Each row of a before or after table is a point. The points were changed in one or more steps. Then noise was added and the rows were shuffled. The steps act on columns, c1 being the first. Name the steps. A step turns or swaps two columns, mirrors them in a line or flattens them onto one, adds a multiple of one to another, or multiplies or shifts one. Angles are multiples of 10 degrees, from the lower column toward the higher: turns from -170 to 170, lines from 10 to 170 but not 90. Use the fewest steps. Two steps may share a column if one is a turn and the other turns, adds or multiplies; they go together, in the order done. Otherwise the lowest column goes first.
(in the rows, 128 means zero)

Before (11 x 2):
array([[160, 208],
       [140,  83],
       [126, 140],
       [172, 138],
       [ 89, 111],
       [160, 208],
       [ 87, 105],
       [172, 188],
       [ 97, 101],
       [141, 102],
       [149,  63]])
After (11 x 2):
array([[105, 171],
       [163, 107],
       [117, 121],
       [ 36, 146],
       [ 43, 145],
       [155, 146],
       [165, 148],
       [ 64, 158],
       [153,  92],
       [198, 153],
       [154,  83]])
Steps: turn c1 and c2 by 100 degrees

Before (12 x 4):
array([[118, 121, 138,  76],
       [103,  71, 101, 115],
       [ 66,  50,  49, 134],
       [112, 184, 177, 103],
       [139, 125,  81,  93],
       [ 54,  88, 104,  96],
       [191, 216, 173,  87],
       [140, 152,  73,  56],
       [169, 174, 134, 100],
       [144, 123, 162, 143],
       [156, 185, 170, 103],
       [119, 197, 109, 106]])
After (12 x 4):
array([[ 62,  56, 205, 138],
       [137, 120, 139,  76],
       [112, 193, 138, 106],
       [175, 176, 136, 102],
       [118, 179,  86,  98],
       [160, 185,  95,  99],
       [156, 126,  99, 138],
       [160, 219,  55,  89],
       [115,  88, 203,  95],
       [ 77, 152, 126,  56],
       [107,  72, 155, 115],
       [ 81, 124, 127,  93]])
Steps: turn c1 and c3 by -100 degrees

Before (9 x 6):
array([[115, 202, 130, 150, 127, 222],
       [ 95, 144, 140, 137, 170, 115],
       [108, 118, 149, 184, 169, 101],
       [ 89, 164, 219, 142, 144, 127],
       [159,  94,  88,  68, 197, 134],
       [ 98, 130,  62,  97, 146, 185],
       [219,  83, 152,  49, 108, 110],
       [ 94, 214, 138, 147, 104, 150],
       [ 82,  93,  88, 113, 161, 186]])
After (9 x 6):
array([[ 82,  91, 103, 109, 170, 168],
       [ 97, 130,  72,  96, 165, 155],
       [218,  84, 150,  53,  99, 122],
       [ 96, 144, 153, 131, 163, 123],
       [112, 204, 125, 142, 124, 214],
       [158,  95, 118,  75, 210, 112],
       [105, 115, 159, 180, 156, 116],
       [ 87, 163, 221, 141, 115, 176],
       [ 91, 210, 133, 143, 104, 155]])
Steps: add 0.5 times c3 to c6; turn c3 and c5 by -20 degrees

Before (8 x 8):
array([[ 94, 168, 136, 109, 130, 151, 163, 153],
       [ 83, 105,  26, 110, 122, 150, 145, 158],
       [ 93, 130, 156, 113,  68, 137, 157, 117],
       [ 82, 140,   7, 143,  94, 106, 164, 124],
       [139, 147, 156, 128, 130, 153, 147, 107],
       [123, 130, 126, 148, 126, 146,  95, 183],
       [197, 152, 121, 100, 127, 109, 108, 166],
       [132, 160,  98, 122,  86, 143,  15, 132]])
After (8 x 8):
array([[ 82, 141,   6, 142, 163, 114,  94, 130],
       [123, 102, 126, 149,  96, 141, 125, 177],
       [132, 153,  96, 122,  16, 139,  86, 150],
       [139, 154, 156, 128, 146, 146, 130, 119],
       [ 84,  93,  27, 110, 145, 143, 124, 143],
       [ 94, 151, 137, 109, 163, 145, 129, 170],
       [197, 129, 122,  99, 107, 114, 127, 173],
       [ 94, 134, 157, 111, 157, 135,  68, 119]])
Steps: turn c2 and c8 by 30 degrees; swap c5 and c7; multiply c6 by 0.7

Before (10 x 9):
array([[141, 121, 113, 117, 118, 161, 120,  77, 127],
       [139, 106, 135, 122, 161, 159, 101, 139, 142],
       [101, 127, 128, 136,  94, 166, 138, 168, 135],
       [157, 145, 110, 160, 145, 169, 101,  78, 133],
       [136, 114, 142, 130,  98, 112, 150, 144, 105],
       [113, 129, 167, 128, 104, 127, 150, 130, 137],
       [137, 125, 121, 125, 157, 145,  48, 105, 129],
       [163, 131, 108, 120,  89,  98, 116, 132, 169],
       [139, 142,  87, 123, 133,  88, 125, 113, 155],
       [104,  99, 127, 165,  86, 146, 158, 123, 144]])
After (10 x 9):
array([[139, 186, 140, 183, 161, 160, 100, 140, 143],
       [141, 106, 143, 177, 118, 161, 121,  76, 127],
       [158,  54, 126, 220, 144, 168, 101,  78, 133],
       [102, 130, 129, 195,  94, 166, 138, 168, 135],
       [136, 119, 134, 184, 156, 145,  47, 105, 130],
       [139,   6, 144, 183, 133,  88, 125, 112, 155],
       [114, 215, 102, 188, 103, 127, 150, 130, 137],
       [137, 188, 129, 190,  98, 112, 150, 144, 105],
       [162,  76, 139, 180,  89,  98, 116, 132, 169],
       [104, 182, 152, 225,  86, 146, 158, 123, 144]])
Steps: turn c2 and c3 by -130 degrees; multiply c2 by 3; shift c4 by 60

Before (12 x 11):
array([[105, 206, 146, 124, 135, 117, 124, 109, 114, 151,  90],
       [136, 140, 129, 130,  75, 162,  80, 154,  89, 108, 104],
       [116, 118, 124, 122, 163, 162,  99, 140, 117, 127, 120],
       [160, 126, 133, 108, 170, 127, 114, 154, 133, 126,  83],
       [115, 145, 152, 129,  91, 119, 119, 130, 119, 104, 110],
       [126, 120,  86, 148, 106, 133, 126, 133,  99, 119, 107],
       [152, 140, 143, 148, 169, 130,  97, 154, 129, 138, 117],
       [110, 105, 158, 110, 133, 124, 106, 124,   7, 138, 103],
       [139, 163, 138, 110, 163, 103, 111,  84, 131, 121, 101],
       [124, 121, 161, 132,  76, 148, 115,  90, 127, 140, 116],
       [121, 101, 159, 145, 170, 166,  83, 112, 124, 115,  81],
       [106, 123,  76, 136, 140, 113,  91, 142, 131, 144, 102]])
After (12 x 11):
array([[134, 139, 128, 100, 161, 143,  67, 155,  88, 109, 104],
       [152, 135, 144, 137,  78, 147, 111, 153, 125, 137, 114],
       [115, 140, 153, 138, 155, 124, 106, 130, 118, 103, 114],
       [123, 123, 160, 115, 171, 142,  97,  91, 130, 140, 116],
       [122, 110, 161, 105,  76, 164, 101, 110, 121, 115,  81],
       [115, 122, 122,  97,  82, 141, 114, 138, 115, 129, 118],
       [105, 126,  77, 144, 102, 125,  99, 141, 131, 144, 104],
       [104, 184, 146, 136, 124, 119, 130, 108, 113, 152,  91],
       [157, 129, 133, 118,  81, 110, 126, 153, 131, 127,  81],
       [126, 123,  89, 131, 149, 148, 119, 132, 100, 118, 106],
       [108, 112, 159, 122, 113, 111, 109, 124,   7, 140, 104],
       [141, 152, 137, 142,  86, 102, 125,  84, 133, 120, 103]])
Steps: multiply c2 by 0.7; turn c4 and c6 by 60 degrees; mirror c5 and c7 in the line at 80 degrees

Before (10 x 12):
array([[118, 148, 126,  65, 149, 116, 148,  98, 167, 163,  85, 138],
       [120, 189, 116, 131, 116, 109, 187, 145, 158, 153, 155, 151],
       [ 85, 100, 175, 138, 158, 150, 174,  93, 139, 155, 182, 165],
       [157, 109, 125, 112, 123, 147, 117, 127, 105,  94, 171,  98],
       [181, 132, 161, 151, 144, 109, 191, 165, 143, 155, 188,  68],
       [166, 125, 141, 125, 149,  91,  95, 188, 123, 164, 121, 172],
       [152,  76, 128, 154,  86, 111, 192, 125, 108,  88, 137, 162],
       [ 80, 151, 130, 121, 105, 118,  90, 126,  94,  74, 100,  80],
       [ 94, 116, 144, 158, 141, 148,  89, 206, 143,  61,  89, 168],
       [ 93, 174, 226,  49, 103, 181,  95, 100, 115, 123, 162,  58]])
After (10 x 12):
array([[ 90, 112, 150, 159, 123, 147,  90,  31, 143, 137,  91, 168],
       [ 91, 177, 221,  47, 171, 181,  92, 151, 115,  97, 161,  56],
       [118, 144, 120,  62, 180, 118, 148, 172, 171, 115,  85, 136],
       [160, 110, 139, 112,  94, 147, 120, 112, 105, 158, 173,  99],
       [ 86,  99, 163, 140, 116, 150, 172, 172, 140,  98, 183, 167],
       [121, 190, 104, 128, 206, 107, 187, 130, 158, 110, 153, 152],
       [151,  75, 146, 157,   8, 111, 193, 113, 108, 158, 141, 160],
       [ 79, 151, 154, 120, 141, 117,  88, 103,  93, 169,  97,  78],
       [165, 121, 109, 126, 144,  90,  95,  93, 124,  66, 124, 167],
       [176, 130, 140, 151, 150, 108, 190, 110, 143,  76, 187,  67]])
Steps: add 1.5 times c2 to c5; turn c8 and c10 by -150 degrees; turn c3 and c10 by -30 degrees

Before (8 x 18):
array([[156, 157, 166, 122, 112, 148, 135, 132, 122,  91, 155, 151,  94,
         84, 120,  97, 157, 134],
       [114, 165, 114, 127, 138, 126, 125, 109,  94, 118, 124, 118, 144,
        131, 179, 154, 132,  99],
       [123, 120,  93, 109,  96, 127, 170, 135, 147, 149, 116, 151, 147,
        140, 164, 130, 121, 124],
       [107, 115, 119, 127, 107, 133, 129, 138,  99, 100,  81, 118,  96,
        154, 111, 109, 133, 167],
       [137, 101, 165,  93, 138, 139, 140, 117, 159,  90, 162, 145, 132,
         87, 140, 102, 137, 104],
       [122, 150, 144, 170, 148, 125, 170, 124, 138, 122, 147, 150, 125,
        113, 130, 152, 127, 102],
       [107, 124, 127, 166, 156, 126, 123, 140, 115, 133, 141, 131, 119,
        131, 170,  97, 127, 167],
       [130,  96,  99, 109, 173, 149, 160,  93, 121,  96, 101, 123, 162,
        121, 138, 117, 142, 127]])
After (8 x 18):
array([[124, 120,  94, 134, 170, 128, 170, 134, 145, 150, 100, 154, 149,
        144, 137, 112,  98, 175],
       [107, 124, 128, 132, 132, 124, 124, 142, 113, 134, 181, 129, 116,
        132,  90,  83, 121, 218],
       [132,  97,  97, 147, 109, 150, 160,  92, 120,  96,  93, 123, 161,
        126,  85, 114, 153, 177],
       [107, 115, 117, 170, 115, 134, 128, 135,  99, 101, 107, 120,  94,
        183, 160, 121,  71, 218],
       [134,  98, 164,  86, 120, 138, 140, 118, 158,  91, 101, 146, 135,
         54, 120,  99, 228, 154],
       [113, 165, 115, 132, 169, 127, 126, 108,  92, 120, 126, 117, 143,
        138,  89, 126, 124, 151],
       [121, 150, 146, 125, 128, 127, 172, 124, 140, 123, 191, 147, 126,
         99, 103, 148, 159, 153],
       [156, 157, 164, 103, 115, 147, 134, 129, 121,  94, 132, 151,  95,
         68, 152, 103, 248, 186]])
Steps: turn c4 and c11 by 70 degrees; multiply c11 by 1.3; turn c15 and c16 by -30 degrees; turn c5 and c15 by -120 degrees; multiply c14 by 3; turn c14 and c17 by -50 degrees; shift c18 by 50

Before (11 x 20):
array([[106, 132, 167, 136, 162, 101, 137, 178, 112, 143,  92,  88, 142,
         88, 145,   7, 134, 162, 146, 157],
       [139,  76, 144, 150,  40, 157, 107, 162,  84, 117,  85,  17, 131,
         85, 130, 124, 150, 116, 127, 157],
       [106, 164, 143, 142, 215, 179, 153, 180, 121, 132, 114, 127, 161,
        173, 128, 112, 144, 155,  78, 139],
       [101,  89,  63, 133, 108, 104, 124, 177, 121, 111, 122, 131, 152,
        139, 154, 181,  84, 164,  68, 118],
       [157, 101, 148, 147, 186,  95,  95, 171, 118, 127, 115, 146, 183,
         97,  73, 164, 136, 147, 160, 111],
       [195, 217,  43, 141, 165, 146, 166, 175, 107, 118, 170, 135, 128,
         83,  48, 187, 106, 134,  80, 165],
       [187,  84, 132, 146, 178, 126, 159, 154, 103,  83,  82, 120, 137,
         88, 150, 173,  77, 124,  79, 167],
       [125,  75, 146,  87, 149,  95,  95, 116, 116, 128, 165,  87, 147,
        204, 157, 180, 147, 133, 202, 116],
       [121, 123, 164, 123, 215, 108, 132, 144, 121, 107, 145, 114, 141,
         94,  87,  96,  60, 166,  94,  99],
       [118,  82, 139, 133, 162, 136, 164, 156, 119,  80,  83, 144, 127,
         88,  22, 130,  99, 137,  95, 159],
       [110, 178, 142,  70, 180, 167, 127, 141, 114, 138, 131, 118, 174,
        108, 147, 189, 138, 161, 169,  42]])
After (11 x 20):
array([[124,  72, 129,  90, 153,  97,  91, 119, 120, 120, 164,  69, 150,
        212, 153, 160, 155, 124, 203, 118],
       [112, 165, 131, 139, 215, 178, 150, 180, 131, 131, 108, 142, 160,
        172, 121, 135, 142, 153,  82, 140],
       [155, 104, 148, 148, 185,  94,  99, 173, 112, 128, 117,  94, 183,
         92,  71, 103, 136, 146, 161, 112],
       [195, 218,  60, 142, 165, 140, 169, 171,  98, 122, 167,  69, 134,
         83,  48, 109, 111, 133,  78, 166],
       [139,  72, 123, 153,  48, 162, 101, 161,  86, 118,  79, 115, 130,
         90, 132, 236, 148, 111, 119, 153],
       [102,  91,  99, 133, 109,  98, 125, 178, 123, 102, 125,  75, 150,
        138, 152, 121,  82, 176,  68, 116],
       [188,  82, 164, 141, 177, 125, 157, 154,  99,  87,  81,  80, 136,
         84, 145, 133,  79, 127,  83, 165],
       [122,  85, 164, 131, 159, 134, 160, 152, 126,  81,  83, 131, 125,
         92,  23, 107,  99, 142, 104, 156],
       [108, 127, 161, 133, 160, 100, 134, 177, 107, 143,  91, 245, 144,
         89, 148, 184, 131, 165, 147, 152],
       [115, 126, 213, 114, 210, 111, 129, 149, 121, 102, 150, 153, 142,
         96,  89, 147,  58, 166,  95,  96],
       [109, 174, 133,  75, 183, 169, 128, 144, 112, 141, 139,  70, 172,
        111, 146, 133, 136, 153, 165,  37]])
Steps: add -0.7 times c17 to c3; mirror c12 and c16 in the line at 140 degrees

Before (12 x 24):
array([[125, 119, 121, 125, 125, 104, 110, 137, 137, 153, 141, 135, 159,
        122, 122, 154, 116, 107, 135, 127, 157, 111, 146, 108],
       [128, 116, 141,  93, 139, 138, 108, 124, 133, 113, 109,  72, 139,
        131, 126, 131, 150, 139, 117, 151, 115, 185, 148, 113],
       [ 69, 150, 162,  90, 131, 127, 132, 145, 132, 114, 141, 111, 131,
        133, 149, 114, 140, 133, 123, 128, 138, 115, 143, 102],
       [123, 121, 132, 124, 122, 121, 121, 110, 110, 112, 154, 106, 116,
        117, 128, 142, 116, 113, 135, 112, 112, 122, 135, 113],
       [133, 123, 140, 129, 136, 121, 126, 105, 116, 152, 146, 129, 133,
         97, 120, 150, 142, 107,  86, 128, 105, 115, 150, 249],
       [129, 110, 132, 129, 124, 137, 164, 143, 124, 129,  97, 147, 114,
        106, 150, 149, 149, 112, 130, 121, 123, 148, 151, 132],
       [ 94, 127, 128, 131, 141, 120, 115, 118, 112, 142, 135, 112, 168,
        143, 136, 154, 145, 107, 131, 132, 132, 127, 151, 138],
       [125, 125, 141, 122, 149, 135, 111, 139, 142, 122, 147, 137, 116,
        159, 133, 146, 141, 144, 127, 120, 116, 112, 110, 108],
       [114, 109, 126, 129, 147,  86, 109, 125, 138, 113, 145, 145, 149,
        109, 123, 150, 147, 127, 145, 127, 163, 116,  78, 101],
       [ 80, 148, 124, 130, 160, 128, 145, 107, 141, 116, 148, 141, 119,
         91, 125, 155,  89, 106, 148, 129, 130, 111, 150, 124],
       [129, 131, 165, 112, 120, 133, 138, 125, 127, 136, 125, 121, 114,
         97, 148, 152, 114, 110, 141, 134, 113, 119,  79, 146],
       [120, 141, 134, 119, 145, 125, 196, 123, 137, 121, 120, 145, 120,
         94, 138,  74, 149, 141, 120, 140, 102, 126, 143, 103]])
After (12 x 24):
array([[127, 122, 138,  40, 140, 111, 107, 117, 134, 151, 106,  74, 142,
        132, 152, 131, 110, 140, 115, 123, 112, 183, 116, 113],
       [ 93, 135, 130, 138, 138, 131, 117, 122, 109, 149, 135, 111, 167,
        142, 134, 156, 113, 109, 131, 136, 135, 128, 146, 138],
       [ 80, 156, 123, 131, 161, 140, 147, 131, 142, 153, 147, 142, 119,
         91, 131, 156, 163, 108, 148, 126, 132, 109, 120, 125],
       [129, 133, 167,  91, 121, 128, 140, 128, 129,  80, 124, 122, 111,
         98, 139, 150, 142, 111, 141, 146, 114, 122, 127, 147],
       [ 67, 130, 161,  34, 134, 126, 132, 155, 133, 147, 142, 112, 133,
        131, 132, 115, 117, 132, 122, 147, 138, 113, 120, 103],
       [131, 102, 133, 133, 123, 114, 163, 121, 124, 147,  96, 145, 113,
        107, 124, 149, 107, 114, 133, 147, 121, 147, 134, 131],
       [134, 143, 143, 133, 135, 131, 127, 109, 115, 144, 148, 130, 133,
         96, 125, 153, 113, 106,  85, 117, 104, 115, 154, 247],
       [111, 119, 124, 135, 147, 160, 107, 112, 137,  79, 143, 147, 150,
        107, 127, 150,  95, 128, 142, 124, 160, 116, 104, 102],
       [125, 116, 121, 120, 125, 154, 111, 128, 135, 143, 140, 133, 159,
        124, 125, 151, 130, 105, 134, 124, 157, 112, 154, 107],
       [121, 119, 138, 110, 151, 120, 111, 131, 140, 113, 149, 138, 116,
        161, 123, 147, 118, 147, 128, 134, 117, 112, 119, 108],
       [122, 140, 133, 106, 142, 121, 197, 132, 136, 143, 119, 142, 121,
         95, 143,  72, 108, 142, 117, 136, 103, 127, 126, 102],
       [124, 136, 135, 119, 122, 136, 122, 113, 105, 137, 153, 104, 113,
        117, 112, 144, 139, 114, 137, 131, 111, 124, 112, 112]])
Steps: turn c2 and c8 by 50 degrees; multiply c4 by 2.5; turn c6 and c17 by 160 degrees; mirror c10 and c23 in the line at 50 degrees; mirror c15 and c20 in the line at 40 degrees

Before (13 x 32):
array([[114, 135, 142, 150, 135, 118,  63, 152, 184, 120, 123, 149, 135,
         94, 168, 167, 106, 129, 112, 179, 189, 116, 103, 184,  79, 102,
        133, 146, 166,  87, 101, 125],
       [107, 141, 152, 123, 162, 127, 107, 119, 179, 127, 124, 175, 110,
        130, 159, 159, 105, 129, 137, 155, 139, 132,  86, 165, 108, 118,
        115, 129, 174, 113, 109, 132],
       [ 90, 111, 147, 133, 145, 117, 143, 130, 121, 160, 137, 124, 181,
        125, 137,  79, 115,  84, 180, 118, 137, 136, 152, 110, 136, 102,
        131,  94, 125, 123, 121, 123],
       [125, 118, 136, 145, 153, 119, 151, 153, 102, 158, 151, 123, 154,
        136, 134,  88, 108,  81, 152, 144,  83, 121, 160, 143, 131, 116,
        126, 117, 127, 113, 159, 138],
       [143,  98, 136, 110, 101, 174, 191, 158, 107,  98, 129, 126, 140,
        157, 162, 147, 151, 146, 154, 143, 140, 168, 126, 103,  78,  81,
        123, 119, 160, 115, 143,  80],
       [115, 108, 124, 130, 107, 155, 132, 149,  90, 140, 111, 115, 123,
        100, 137, 163, 144, 111, 165, 128, 117, 167, 119,  97,  76,  98,
        141, 113, 160, 127, 153,  90],
       [123, 128, 164, 128, 153, 117, 145, 151,  89, 134, 127, 104, 179,
        134, 133, 103, 133,  96, 117, 138,  96, 131, 131, 117, 143, 131,
        130, 101, 145, 139, 105, 129],
       [ 96, 104, 143, 142, 136, 105, 115, 120,  97, 120, 120, 126, 153,
        134, 136,  87, 133, 132, 150, 147, 105, 128, 142, 117, 120, 118,
        116,  82,  87, 131, 155, 118],
       [146,  81, 148, 123,  97, 132, 150, 178, 118, 158, 106, 156, 166,
        142, 149, 153, 159, 118, 176, 119, 117, 141,  98, 101,  74,  61,
        131, 106, 125, 135, 152,  82],
       [102,  99, 123, 137,  98, 106, 172, 155, 102, 126, 103, 125, 145,
        127, 175, 127, 121, 132, 121, 118, 113, 189, 108, 107,  91,  74,
        113, 116, 130, 132, 147, 103],
       [122,  96, 156, 128, 127, 115, 138, 112, 121, 158, 125, 114, 168,
        168, 146,  96, 110,  67, 141, 128, 110, 132, 161, 113, 111, 150,
        129,  91, 104, 133, 138, 159],
       [ 97, 166, 137, 156, 100, 158,  94, 132, 157, 125, 154, 173, 134,
        123, 148, 158, 105, 119, 111, 156, 166, 110,  90, 173, 105, 116,
        133, 137, 169, 130, 117, 116],
       [144, 157, 142, 136, 121, 134,  89, 148, 175, 127, 149, 151,  82,
        123, 133, 142, 109, 137, 127, 140, 177, 135,  97, 177, 105, 107,
        140, 128, 136, 121,  91, 142]])
After (13 x 32):
array([[145,  64, 148, 124,  97, 132, 150, 178, 118, 159, 107, 184, 167,
        142, 149, 152, 134, 118, 176, 119, 117, 149,  98, 100,  73,  60,
        131, 106, 125, 140, 152, 112],
       [144, 159, 142, 137, 121, 133,  88, 147, 175, 126, 149, 177,  81,
        123, 133, 142, 105, 137, 128, 140, 177, 143,  97, 177, 106, 106,
        141, 128, 136, 116,  91, 125],
       [123, 128, 164, 128, 152, 116, 145, 151,  88, 134, 127,  69, 179,
        135, 132, 103, 135,  95, 119, 137,  96, 123, 131, 116, 143, 131,
        129, 100, 144, 146, 105, 128],
       [122, 116, 156, 128, 127, 116, 138, 112, 120, 157, 124,  91, 168,
        168, 146,  96, 174,  66, 142, 127, 110, 128, 162, 112, 111, 150,
        130,  92, 104, 135, 138, 170],
       [ 97, 155, 137, 155, 101, 158,  94, 133, 157, 125, 154, 249, 134,
        123, 148, 158,  61, 117, 111, 156, 166, 127,  90, 174, 105, 117,
        135, 137, 169, 131, 117,  98],
       [107, 142, 153, 123, 163, 126, 108, 119, 179, 126, 124, 234, 111,
        130, 160, 159, 100, 129, 137, 156, 139, 148,  86, 164, 109, 118,
        115, 128, 174, 103, 109, 124],
       [143,  79, 136, 111, 101, 175, 191, 158, 107,  98, 130,  88, 141,
        157, 162, 148, 110, 147, 154, 143, 140, 165, 125, 103,  78,  81,
        122, 118, 160, 108, 142, 100],
       [ 90, 111, 148, 133, 145, 115, 143, 130, 121, 160, 136, 112, 180,
        125, 137,  79, 121,  83, 180, 118, 137, 134, 152, 110, 137, 102,
        131,  94, 125, 120, 122, 132],
       [125, 124, 136, 144, 153, 119, 151, 153, 102, 159, 152, 122, 156,
        136, 133,  89, 128,  82, 152, 144,  83, 119, 160, 143, 131, 116,
        125, 117, 128, 104, 159, 142],
       [114, 132, 142, 150, 135, 118,  63, 152, 183, 119, 123, 189, 135,
         94, 168, 167,  96, 128, 114, 180, 189, 124, 104, 184,  79, 103,
        134, 147, 165,  62, 100, 120],
       [ 95, 102, 144, 142, 135, 105, 114, 120,  97, 120, 119, 123, 153,
        133, 136,  87, 139, 132, 151, 147, 105, 127, 141, 118, 121, 118,
        116,  81,  88, 132, 156, 132],
       [114,  92, 123, 130, 107, 155, 132, 149,  91, 141, 110,  64, 123,
        100, 138, 163, 109, 111, 165, 127, 116, 161, 119,  97,  75,  98,
        141, 114, 161, 125, 153, 105],
       [101,  90, 123, 137,  98, 107, 172, 154, 102, 127, 102,  68, 145,
        127, 176, 127, 109, 132, 121, 118, 113, 183, 108, 107,  92,  75,
        112, 115, 130, 134, 147, 122]])
Steps: turn c2 and c32 by -30 degrees; add 1.5 times c32 to c17; turn c12 and c22 by 20 degrees; multiply c12 by 2.5; multiply c30 by 1.6
